Each wall is flat, endless, passes through zero and stands at right angles to its row. A trip goes straight from one point to another. Which walls does it cross, in order?

Walls:
(1): [  8 -13]
(2): [ -3 -12]
(3): [ 0 10]
(4): [-13  25]
Trips:
[ 13 -21] to [60 20] -> 2, 3
[ -8 -38] to [-32  18] -> 1, 4, 3, 2
[ 12 -19] to [28  9] -> 2, 3

Walls:
(1): [ -4  -2  10  -3   8 -40   6 -22]
(2): [-14  40  12 -13 -36 -27 -12   8]
(3): [ -5  -1   4  17  -6  -2 -52  -6]
(4): [ 21   4   1  51 -20 -26 -12  22]
Trips:
[  8 -13   1 -22  -8   0 -25  -3] to [25 -7 11 19 18  3 30 17] -> 2, 4, 3
[ 36 -34  -3  -2 -33  10 -13   3] to [ 0 -4  9 29  5 -6  4 44] -> none
[ -3   6 -34  13   6  24  -8  12] to [11  1 -7  2  7 36  4 -7] -> 4, 3
[  9  -1   7  13  12 -49 -20 -13] to [ -5   0  23 -25  19 -38 -21   1] -> 4
[  0   8  -9  31   3  -5 -21   3] to [ 33  10   0  27 -26  -5  -9  13] -> none

Walls:
(1): [  6  -4  31  18  29 -22   3  -5  26  20   7  -7   1  35  13   3  -3  19]
(2): [  9  24 -15   0   1  -1  23 -22 -13  22 -30   0 -15  -6   2  11  -8  -2]
(3): [-24  -3 -20  41  -8   5  30  -2 -25  24  14  17  15  39 -21  -3 -44  12]
(4): [ 12  19  29 -11   7  20  -9  10 -22   0 -15  -7 -16 -17  29 -15  27 -12]
(5): [-23  17 -16   9  13  16 -21 -10  -1  11   2  10 -23  17   4  22  16 -12]
Trips:
[-20  -4   8 -19  15 -11   2  16  31  13   2 -26  -2 -28 -23 -32  14   3] to [-10  -9   1 -20  -6   4  46  16 -16 -24   5   2  14   5  53  25  36  27] -> 1
[ -9 -38   4 -16 -14 -10 -10  11  -9 -11 -12   4   7  34  21   6  -1   9] to [  8  -7  23  -5  11   9  22   0  44  -1  28   7  20 -16 -10   5  16 -14] -> 3
[ 34  18 -28  30 -21   9  10  -1   6 -13 -19  14 -19  -1  22   1  25  38] to [ 19  -3 -45 -51  32  60  -9  10 -11  20  22   8  -8   8 -47  10  20 -38] -> none
[ -4  21  21  25  48 -14   5  16 -16  14 -46  -6  -5  -3 -41  -6 -22 -19] to [-20  41 -11 -45  -6 -10  -6  11  32  -1  13  -3 -38 -20  15  -5 -29 -20] -> 3, 1
[ -4 -11   1   3 -11  18   7   7 -11   8 -15   9  15 -18 -24   5  -8   2] to [  7   8 -47  38 -14 -17 -47   5  -3  36  -8   1  -8  20   0 -57  14  21] -> 5, 1
[ 47  13 -14   3 -19 -23   0   4   7  -8  22   5 -14   7 -26  16  -5  28] to [-10   9  14  13   8 -16  26 -43 -20 -17 -23   7 -10  23 -23  19   2   2] -> 5

Walls:
(1): [ 16 -18  17 -27   8 -11  34   0   5  13  35  -2  44  -8  22  43  20 -39
 -27  29  13 -30   5 -15  17 -14   1   0   9  -7   9 -11  31   2  -6  -5
   5  41  20  -9 -23 -44 -20  33 -28  30 -11  11]
(2): [-29 -27   2  36   5  22  40 -10  26 -11 -11 -27  16  11 -13  -3  -5  -8
  15  37  37  15 -19  -2  14 -15   5  18  -8  25  -9 -31  26 -12  -2  -2
 -18   4  14 -25 -39 -44  31  12 -41  -7   7  -7]
(3): [-10 -10  20  22  -8  -1  19   8  12 -43  10  -7  10   5  -8   8 -23  23
   5  -7   9  15 -23  13  26  -4 -15   7  27 -10  14   7  23 -37  -2  30
 -30 -17 -16  13   6  16   9  14  10 -12 -10 -21]
Trips:
[ -8  17 -21 -14  27   4 -25  26  23  10  36  14 -31 -23 -12  25  19  -2
   2  13  37 -20   5  10 -15  -6 -12 -26  35   4 -16  -9  10  20 -13 -19
  27   5 -13 -19   8 -13  -6   8 -19 -18   4 -37] to [-44   8   8 -13 -45 -44 -57  -4 -20 -14   6  -8 -49 -24  29 -14  -9 -11
  -8   1 -31  -4 -27  16 -14   7 -22 -25  -3  11 -15  -8 -22 -11  27   4
  19 -20  41 -45  11   7  11   5   1  -2  -8 -13] -> 1
[ 13  -7  14   2 -20   1  33  23  16   5   5 -32  -1  -1   5 -12  12  37
 -35 -29  17  20  24  -7 -18  10 -25  -6  -6 -20 -12  24 -11 -15  13  10
  16   4 -18 -11 -11  19  15 -11   8  13 -12  19] to [ 14   4  -7 -23  28  60   6  22 -37   6 -18 -17  -2 -12  25  27  13  -9
   5 -29  -4   7   7  19  -2 -12 -18   4   1 -28  34 -12  24 -16 -18 -29
 -33  14 -11 -18  15 -13  25  13  -9   2   0   8] -> 1, 2
[  3 -17   1   4   3 -13   9  22 -38 -24   5  13  24  -5   8  -9 -21 -10
  -6  11   1 -18  -6   3 -10  10   6  28 -10  20  -9  26  -9  -1  -4  10
  -7  20 -24 -21   3  -7 -29   7 -19  22  37  36] to [  6  15 -15  28   1 -17  -8 -22 -17  22   6  19 -21  -2 -18 -28   7  -7
  -8  12  -6   5  26  38 -10 -13 -10  -5  12  -7  -2  22  -2 -20  -7 -47
   7 -11 -21   7 -25   5  -8  19   0   0   0   9] -> 2, 1
[  2   9   8  -7  26  33  36  -5 -25  -3   8  25  19  -1   8 -43  -3  19
  -1   8  10 -30  15  21 -20  -5  22  13 -30 -35 -35  19  -1  20   8 -10
 -13 -19 -10 -10 -18  18 -10 -24   5  15  -7  23] to [-32  -3  43  -1   9  -2  17  -8 -44 -10  10  46 -17 -20  23  42   1 -26
  10  -7  12  -1 -21  10  26   3   3   1   1  -9 -34  -7  11 -20  40 -31
  21  27   4  -8 -13   4  31  23 -11  -9 -15 -20] -> 1, 2, 3
[-14 -18  28  17  19  20 -10   9 -16 -12  12 -32  21  -9   1  -5   7 -12
  10   8 -21  11  -1 -52  18   0 -23  -5 -14  19 -19 -22 -28   8  -3  21
  -3 -15 -14   6  23   6  23  21   5  17  -6  18] to [  1   6   4 -11   5  -6  18 -24 -14  23  33  22  19  -6  29  -4 -31   8
 -31 -37 -25  -3  -4   3   6   4  10  26  -6  26  24 -14 -21   8 -31 -43
 -11  -4  23  12  15   2  10 -17 -12   4  41 -36] -> 1, 3, 2
[ 22  13  -5  14  -8 -19   5   5  21  26  20  -7 -14  10  34   6  -6 -34
 -14 -20  33 -40  24  11 -12  -5 -33   1   7  12 -33 -12   1 -16   5  28
  31  -2  -6  11  46 -24 -25 -11 -20  14  45  -5] to [ 38   5 -45 -22  29  -3  -1  -8 -30 -21 -19  -1  15 -24  11   0  -5  21
 -28  32  17  -5   1 -30   9   8  30 -18  11 -35 -16   5  30  -4 -15  -1
  17 -27 -32 -21 -34  15  -1 -11 -21   2  39  18] -> none
[  6   8 -30 -19  -6 -16   4 -21   2  -7  10  -7 -14  -8 -22 -24  -6  14
  27   4  23  23  13  31  15  15  26   6  31 -15 -22  -4  -9  16 -32  -1
 -14 -20  -3  11 -16   0  21 -36  -7   0 -14 -38] to [ -7  -9 -31 -21  -3  -1 -27  32 -33  -3 -11 -15  13 -17   6 -44 -10 -34
  33  18 -42  -3  27  16  33  29  27  -8  -2  18 -14  12   0 -15   5  -4
   1 -22  -5   6 -16 -21 -30  -3  21  33  26   2] -> 2, 3

Walls:
(1): [-14 -19 -29  17  13  19  32 -13 -24  18 -18   2  -4  23 -19  25   7  -1
 -27   9  -8   5  31  -8   0 -30  -4   2   9  25   1  15  28 -12  17  13
  13   1  24 -24 -21  23  10 -20  -2   5 -16  34]
(2): [  8  15  -7  14 -31   4  -6 -19   4   5 -11   7  10  11  -5 -10  -2 -11
  19  14   8 -16 -21  14 -12  -2 -26  13  34 -25  10  -6   0  29   1  -2
 -19 -12 -19   2  -9   0  19   9  -4  28   5  13]
(3): [-19   7 -13  -9   3   3  24 -47 -23 -17 -26  -8   0   4  13 -17  40  15
  -1 -15 -24  27 -10  -1 -21 -12  -6  -2  33  -7   6  14 -10  -9  13 -11
  17  18 -40  -8  -2   5  -3 -13  -1 -19  27  -8]
(4): [  3  13  26 -17  11  -6 -13 -11  -8  44  20  -6  14  -3  29  13  -9  33
  12  16   6 -22  -3   2  -1 -32  21   5  11   9   7  17 -14  -2 -24   5
   1  -2   7   6 -34 -26  25  18   6  31   1  -3]
(5): [  4  23 -11 -16  22 -14  -1 -19 -30 -27   2 -12  -8  12  16   8   5  13
  15 -16   3  22  16 -35  -6  26 -13 -18  25  16  -4  42 -25  -5  11 -22
  10  13  13  -4  -8 -11 -15 -42 -17  -3  11  12]
(6): [  4  13  18   0   3  -5  -4  -4   3  27 -20   1  11  13 -26  18 -11  15
  13   2 -25 -19  -5  14  11   3   3  15  14 -15   9 -20   6  10  -9 -20
 -12   1 -14  -1  19 -27  22  -6  -5 -29 -15   0]
Trips:
[ 28  15  -4  20  17 -36   8   1  15  38 -20   4  10  30 -10 -12  33  -3
  16  -4   5  22  32   4  15 -28  11  12  28  -2  22   1  19 -35 -23 -23
 -12  -3 -16  -5 -14 -14   8  -8  -2  -5   0  40] to [ 20   4  -8 -25  -4  -5   9  -1 -18   5   4  -9   4   6   0  -1 -34 -24
  -5  -1  -5 -22 -16 -30  -1 -17  29   0  -8  -1 -27   2 -40  -4  -9   1
  10 -29 -17  21 -41  33  18   1  -6  -5   4  27] -> 3, 6
[-28   8   5 -13   7   1   9  10  -4   1 -27  31 -10   0  17  -2  31 -12
 -37  -7  11  15   3 -16   9   6 -37  -4  13 -20  -2  15   8 -18   1  -6
  11  28  20  33 -13  -8  -5  10  -6   8 -13  10] to [ -2 -14   3   3   0 -18   1   9 -10  43  37   0   1  -6  11  17  -3 -28
  -7  -1 -24  -7  22 -43 -46  -3 -14   7  -9  12 -36  19  12  29  12  -7
   8  11 -16  42   1 -42 -19  15 -18  10 -39  19] -> 4, 3
[ 12 -11 -12  14  -7 -16  -2 -26  -4  -5  27  18  -6   6  15  22   5  -3
  10   4   1  -7  18 -10   3 -18 -19   7 -20  -6  10  -9  -6   2   1  16
   1 -13  15 -12 -22  -2  15  13   1  -8  11  -4] to [ 11  13 -16  19  -2 -13 -29  31   0 -11 -10   2 -13   9  29  40  30 -11
 -39   1  20   6   0 -58  -9  11  14 -12   7 -15 -21 -12  -2  -5   2  -2
 -16   0 -18  23 -11 -15  10 -23  17  -8 -42 -18] -> 5, 2, 4, 1

Walls:
(1): [ 36  15   5   2 -20  -1 -21   3 -19  -3  11   3  18   9  16 -22  -4  -2
   7  10 -13 -21  11 -32   6 -31 -23   9  -1 -16   1   7  10  -6  10   3
  34   0 -24  11   4  -5  23  -6  -6 -24 -15   3]
(2): [ 21  -6   9  39   2  16 -12 -12 -17  17 -28   7   5 -28  -8  30   8   7
 -11  18  20  18 -12 -15 -32  26 -14  14  16   8   9  -2  20  19  -9  -4
  -8  -6 -23  35  17 -39   7  24  -2   6 -11   5]
(3): [-16  -9  -4  -5  19  -9   8  -8  -5  -5  13 -14  -6 -11 -13 -27 -30 -19
  37  57  13  -8  25 -24  18  30  14  -6  17   8   0 -15  -5 -24 -17  -7
 -12  -7  17 -29  -1  19  15  11  24  -1  -7  10]
(4): [ -2   7 -21 -11 -22   0  30 -20   3  -7  -1  -8  30   7 -13   1  15  -6
   4  22 -17  -5  20  29  -3   2  12   5  -6  -3  -2  18  -2  -2 -27  27
  -3  -6 -15 -35   5 -17   5   5  14  10  25 -32]
(5): [ -4  39  11   1  43  21 -11 -28  21  23 -18  -6   0  -9   9 -18 -28 -25
   2 -39  10   9 -13  29   4  16  23  29   2  -6   9 -16 -17  19   4   1
   4 -28  -7   4   3  -4  21 -46 -18   0  18 -19]
(6): [  9  12   4  18 -17   5  45  -6  17  -5 -20   3 -20  -4   0   0   2  -6
 -32  28  25  -2  -3   8 -19 -24  18  -5 -19  -1  -5  -4  -1  -4 -22  10
  12  16 -47 -21 -20  -9   5  12   7   5   8  21]
(7): [-31  39   1 -38   2 -23  32  23  11 -18  24 -36   2  27  23  26 -12  17
  25 -14 -22   4  11   7  -6  26  23  -7 -34  10 -24   9  27   5  19  23
  23 -16  -8  29  16  -3 -22  -4 -45   9   7 -16]
(8): [ 16   3  19  14  -2  10  -8  15  25 -29  -6  13 -17  11  -5   9  23   5
  32  13   1   5   9 -28  -7  -6  10  -7   1  -5   5  -8 -18 -10  28 -30
 -11  -6  -3   2   0   5  23  16  10  -5  -8  -2]
Trips:
[-21 -32  13 -24  15  19 -31  12  11  11  -8  14  21   5  -7   3  22  20
   9 -15 -15   7 -32   9   4  27 -14  -9  22 -20  -1   3 -12  17  -1  -6
 -10   7  22  -1  18   7 -13  14  -5  29   6  14] to [ -1 -14   1  -5  25  -3  -6  44  18   1  12  22  34  -8  -5  21  34  -5
  28  32 -15  13  13  -6   3   4   6  31 -15  23   9  27 -22  21   8 -12
  35   0 -30  18  -7  -9   4  20 -22 -10  -9  39] -> 8, 7, 1
[  0  -5   2  -2   5 -16   7  24  -8 -20   7 -15   5  -5  38  13  -2  -4
  35   4 -15 -12 -11  12  21 -13  -7   7 -10  12  22  26   6  14  -9 -29
  15  -4 -14   6   9 -14  30  25   4  -1  -9  15] to [  2  19  19 -19   8  17 -20  -2  19 -29  19  -1 -13   7  -5 -10   7  18
   9 -27  -9 -10  26 -37 -18   9 -24   2  -4 -23   9   7 -12 -20   0 -22
  -5  -1   1 -20   2 -16  11  -5  17 -14 -19   2] -> 2, 7
[ 11 -33  -9 -46  -5 -10  -6  -2  -7   2 -40  28   0 -39 -14   7   3  18
  29  24 -14   5   4  11  -7  37   2 -15 -15  15  -6  25 -15 -10 -17  -8
  16   6  14  23   3  34  15   5  -8   5  15 -24] to [-15   5  -5   6   7 -15  -3  -4  -4  15 -27  -2 -29  23  25   8   9   4
 -15 -21  20   7   3  23  60  23  13 -27  27  17  24  23  -6   9 -22  18
   1  28 -12  -3  13   4  15   2 -15 -30  22 -30] -> 8, 2, 5, 3
[ -4   2 -15  27  42  -5 -26  -2   2  15  10 -24   7 -12  20  54   0 -14
  15  19   3  -1   4   0 -39  -2  25 -26  15 -13 -23 -19 -15   0  -2 -11
  -6  -5  -9  15   1 -10  19  14  19  -2 -13  -5] to [-22  -1  14  12 -25  27 -25 -14  -1   2  -9  -3 -16  -1 -10  12 -33   9
 -15  27   7  -3  14  21 -18 -11  -4 -11  21 -19   4  38  -5  -8 -17 -10
 -16 -40  10 -41  -3   5 -24 -17 -16   7  25  11] -> 6, 4, 8, 2
[-29   6  29  -3  15   7  20  33  16 -17 -17   0 -35  16  28 -24 -30 -17
  24 -19  15  10 -26 -12  -7   1   7  -1   2  16  19   3  -4   9 -35  -7
  -2  -3 -10  23  -5  -4  -1  11  -3  24  -6   7] to [ -8 -17  14   7 -22   1   0 -16  -1  17 -19   8  23  35 -41   2 -14  -1
 -10  -5  12 -10  11  -5 -41 -15 -27  38 -21  -7   1  20  32  -4  17 -37
  18 -14 -49  -7  -6  -2   9   4  20   5  19 -12] -> 2, 3, 1, 7, 4, 5
